Every row gives one point. Two turns around zero, p and q, are shown by what they do to some points. Write where each new point lands after one turn and then the other. Backwards means that the second turn is done in reverse. Each puzzle has new turns, and all numbers are rounded.

Turn p:
[-0.39, -0.04, -0.40] -> [ 0.18, -0.40, -0.35]
[ 0.70, -0.14,  0.13] -> [-0.18,  0.11,  0.69]
[-0.34, -0.01,  0.43] -> [-0.25,  0.31, -0.37]
[ 0.02,  0.19, -0.15] -> [ 0.24, -0.02,  0.02]
Turn q:
[-0.01,  0.29, -0.31] -> [ 0.36, -0.23,  0.01]
[ 0.52, -0.52,  0.34] -> [-0.60,  0.23,  0.49]
[-0.48, -0.08, -0.14] -> [-0.03, -0.18, -0.47]
[-0.03,  0.32,  0.12] -> [ 0.28,  0.19, -0.03]
Where do these land?
p, then q: [-0.08,  0.44, -0.07] -> [ 0.18, -0.04,  0.41]
p, then q: [-0.23, -0.43, -0.45] -> [-0.57, -0.32, -0.12]
q, then p backwards: [-0.13, -0.34,  0.30] -> [-0.13, -0.22,  0.40]
q, then p: [0.44, 0.33, 0.21] -> [0.03, 0.55, 0.19]

Turn p:
[-0.25,  0.29,  0.36,  0.23, -0.35,  0.44] -> [-0.41, -0.30,  0.10,  0.06, -0.43, -0.44]
[ 0.29, -0.11, -0.24, -0.02, -0.07,  0.27] -> [ 0.11,  0.07,  0.13, -0.05, -0.32,  0.30]
[ 0.03,  0.15, -0.15,  0.00, -0.41, -0.23] -> [-0.09,  0.20, -0.42,  0.09, -0.18, -0.01]
[-0.11, -0.31, -0.42, -0.38,  0.00, -0.10] -> [ 0.19,  0.27, -0.15, -0.50,  0.09,  0.23]
[ 0.35,  0.26,  0.10, -0.01,  0.44,  0.45] -> [-0.15,  0.00,  0.68,  0.24, -0.04,  0.21]
[ 0.04, -0.50,  0.41,  0.10,  0.17, -0.28] -> [ 0.58, -0.21,  0.01,  0.08,  0.28, -0.27]
[ 0.28,  0.34,  0.22, -0.59, -0.48, -0.06] -> [-0.10,  0.75, -0.02,  0.15, -0.31, -0.36]
[-0.72, -0.51, -0.16,  0.48,  0.55, -0.55] -> [ 0.21, -0.73, -0.41, -0.34,  0.87,  0.10]
[ 0.10,  0.38, -0.12,  0.20,  0.14,  0.06] -> [-0.32, -0.05,  0.07,  0.26,  0.02,  0.23]
Turn q:
[-0.30, -0.16, -0.06,  0.13,  0.21,  0.12] -> [ 0.30, -0.10, -0.25, -0.06,  0.17,  0.01]
[ 0.01,  0.20, -0.67, -0.26, -0.13,  0.85] -> [ 0.60, -0.08,  0.54, -0.74, -0.30, -0.01]
[-0.28,  0.03,  0.19, -0.08, -0.37,  0.08] -> [-0.17, -0.09,  0.09, -0.18,  0.22,  0.37]
[-0.31, -0.17, -0.24, -0.06,  0.32, -0.53] -> [-0.08,  0.21, -0.51, -0.10,  0.29, -0.40]
[ 0.29, -0.10, -0.15, -0.43, -0.49, -0.29] -> [-0.60, -0.05,  0.36, -0.23,  0.01, -0.28]
[ 0.64, -0.52,  0.31,  0.01,  0.34, -0.09] -> [-0.01, -0.32,  0.16,  0.73, -0.02, -0.49]
[ 0.10,  0.41,  0.15,  0.59, -0.01,  0.01] -> [ 0.03,  0.10, -0.26,  0.23, -0.49,  0.42]
[-0.14,  0.32,  0.47,  0.10,  0.13, -0.14] -> [-0.05,  0.32, -0.12,  0.34,  0.11,  0.37]
Where do these land?
p, then q: [-0.02, -0.55,  0.01,  0.41,  0.10, -0.30] -> [ 0.13, -0.35,  0.13,  0.16, -0.23, -0.58]
q, then p: [ 0.34, -0.37, -0.27,  0.13, -0.22, -0.66] -> [ 0.00, -0.10, -0.72, -0.43,  0.33, -0.09]
q, then p: [-0.30, -0.09,  0.11,  0.14, -0.01, -0.59] -> [-0.33, -0.14, -0.14, -0.34,  0.26,  0.38]
p, then q backwards: [-0.27,  0.61, -0.20, -0.10,  0.05,  0.74] -> [ 0.39,  0.22, -0.02, -0.22, -0.85, -0.28]
q, then p backwards: [-0.19,  0.12,  0.05, -0.35, -0.23,  0.59] -> [ 0.08, -0.35, -0.17, -0.19,  0.55,  0.29]
p, then q: [ 0.01,  0.54,  0.37, -0.13, -0.11,  0.63] -> [-0.47,  0.02, -0.31,  0.04,  0.41,  0.61]
q, then p: [ 0.06, -0.25,  0.00, -0.20,  0.31, -0.32] -> [-0.02, -0.08, -0.24,  0.18,  0.43,  0.16]
p, then q: [ 0.36, -0.01, -0.06,  0.09,  0.11, -0.09] -> [ 0.16, -0.13,  0.04,  0.14, -0.27,  0.15]

Turn p:
[-0.40,  0.02, -0.04,  0.12, -0.22, -0.42,  0.01,  0.20] -> [-0.28, -0.14, -0.22,  0.38,  0.00, -0.08, -0.16,  0.35]
[ 0.00,  0.18, -0.35, -0.16,  0.16,  0.36,  0.23, -0.40] -> [ 0.12,  0.62,  0.09, -0.25,  0.26, -0.02,  0.11, -0.04]
[-0.18,  0.17,  0.40, -0.16,  0.20, -0.39,  0.37,  0.01] -> [-0.04, -0.05, -0.03,  0.09, -0.15, -0.70, -0.21,  0.05]
[ 0.19, -0.43,  0.06,  0.11,  0.05, -0.56,  0.24, -0.04] -> [-0.49, -0.23,  0.19, -0.24, -0.35, -0.15, -0.20,  0.20]
[ 0.31,  0.36, -0.26,  0.11,  0.16,  0.34, -0.40, -0.07] -> [ 0.29, -0.01,  0.13, -0.15,  0.54,  0.35, -0.01, -0.28]
[ 0.19,  0.40,  0.05,  0.16, -0.24,  0.55,  0.16, -0.34] -> [ 0.04,  0.30, -0.32, -0.21,  0.33,  0.00,  0.37, -0.49]
[ 0.01,  0.27,  0.08, -0.25, -0.13,  0.32, -0.18, -0.64] -> [ 0.00,  0.48,  0.18,  0.18,  0.21, -0.02,  0.21, -0.56]
[ 0.05, -0.02,  0.09, -0.37, -0.31, -0.28,  0.19,  0.33] -> [-0.02,  0.01, -0.31,  0.12, -0.42, -0.04, -0.42, -0.01]
[-0.19, -0.95, -0.03,  0.44,  0.33,  0.06, -0.61,  0.95] -> [ 0.37, -0.97,  0.28,  0.10, -0.41,  0.65,  0.29,  0.82]
Turn q:
[ 0.11,  0.01,  0.50,  0.13, -0.10, -0.40,  0.08, -0.20] -> [-0.01, -0.11,  0.00, -0.43, -0.20, -0.05,  0.15,  0.48]
[ 0.52, -0.01, -0.26,  0.03, -0.69, -0.24,  0.09,  0.15] -> [ 0.11, -0.19, -0.23,  0.24,  0.14,  0.42, -0.47,  0.57]
[-0.60, -0.05,  0.19, -0.17,  0.42,  0.43,  0.37, -0.15] -> [-0.09,  0.18, -0.08, -0.11,  0.05, -0.05,  0.74, -0.58]
[-0.02,  0.16, -0.13, -0.29,  0.29,  0.40,  0.03, -0.33] -> [-0.43,  0.39,  0.04,  0.16,  0.07, -0.01,  0.18, -0.27]
[-0.21, -0.03, -0.20, -0.44,  0.36,  0.26, -0.05,  0.52] -> [ 0.24,  0.31,  0.01,  0.03, -0.04,  0.17, -0.15, -0.73]
[-0.37,  0.23,  0.57, -0.24, -0.47,  0.12, -0.46,  0.14] -> [ 0.48,  0.37,  0.46, -0.39,  0.48,  0.04,  0.14,  0.22]
[ 0.13,  0.32, -0.58,  0.03,  0.12, -0.19,  0.03,  0.25] -> [-0.13, -0.08, -0.34,  0.09,  0.12, -0.09, -0.58, -0.24]
[-0.48,  0.12,  0.42,  0.32, -0.30,  0.51, -0.04, -0.15] -> [ 0.30,  0.12,  0.13,  0.06,  0.46, -0.31,  0.66,  0.16]
[ 0.29, -0.51, -0.37,  0.33,  0.14, -0.56,  0.02, -0.45] -> [-0.50, -0.76,  0.11,  0.14, -0.44, -0.01, -0.18,  0.20]
[ 0.65, -0.24, -0.14,  0.30,  0.24, -0.33, -0.09,  0.22] -> [ 0.03, -0.21, -0.09,  0.20, -0.64, -0.12, -0.50,  0.20]
Where do these land?
p, then q backwards: [-0.02, -0.10,  0.44,  0.32, -0.39, -0.38,  0.21, -0.34] -> [-0.03,  0.04, -0.29,  0.20,  0.52, -0.02,  0.22, -0.56]
q, then p backwards: [ 0.19, -0.05, -0.42, -0.43, -0.37,  0.32,  0.43,  0.37] -> [-0.06,  0.30, -0.38, -0.16, -0.61,  0.26, -0.45,  0.24]
q, then p: [-0.27,  0.33,  0.33,  0.05,  0.33,  0.32,  0.26,  0.20] -> [-0.24,  0.40, -0.05, -0.25,  0.24, -0.23, -0.46, -0.08]
q, then p: [ 0.29, -0.37, -0.35,  0.47, -0.06, -0.33,  0.54,  0.18] -> [-0.32,  0.00, -0.02, -0.17, -0.22,  0.79,  0.22,  0.40]
p, then q: [-0.09,  0.27,  0.38, -0.42, -0.03,  0.31, -0.49,  0.39] -> [-0.23, -0.13,  0.01,  0.55, -0.32, -0.22, -0.08,  0.60]
p, then q: [ 0.00,  0.04,  0.53, -0.42,  0.30,  0.22, -0.27, -0.12] -> [-0.21, -0.07, -0.04, -0.09, -0.27, -0.04,  0.11,  0.73]
q, then p backwards: [ 0.36,  0.27, -0.29, -0.02, -0.23, -0.19, -0.49, -0.35] -> [-0.14,  0.04, -0.40, -0.02,  0.18, -0.71, -0.04, -0.12]
p, then q: [-0.39, -0.50, -0.40,  0.46,  0.51,  0.26, -0.21, -0.25] -> [ 0.57,  0.40, -0.57, -0.23, -0.38,  0.09,  0.38, -0.22]
p, then q: [-0.08,  0.09, -0.22,  0.00, -0.07, -0.53,  0.03, -0.08] -> [ 0.23, -0.09,  0.30, -0.18,  0.14, -0.30, -0.07, -0.24]
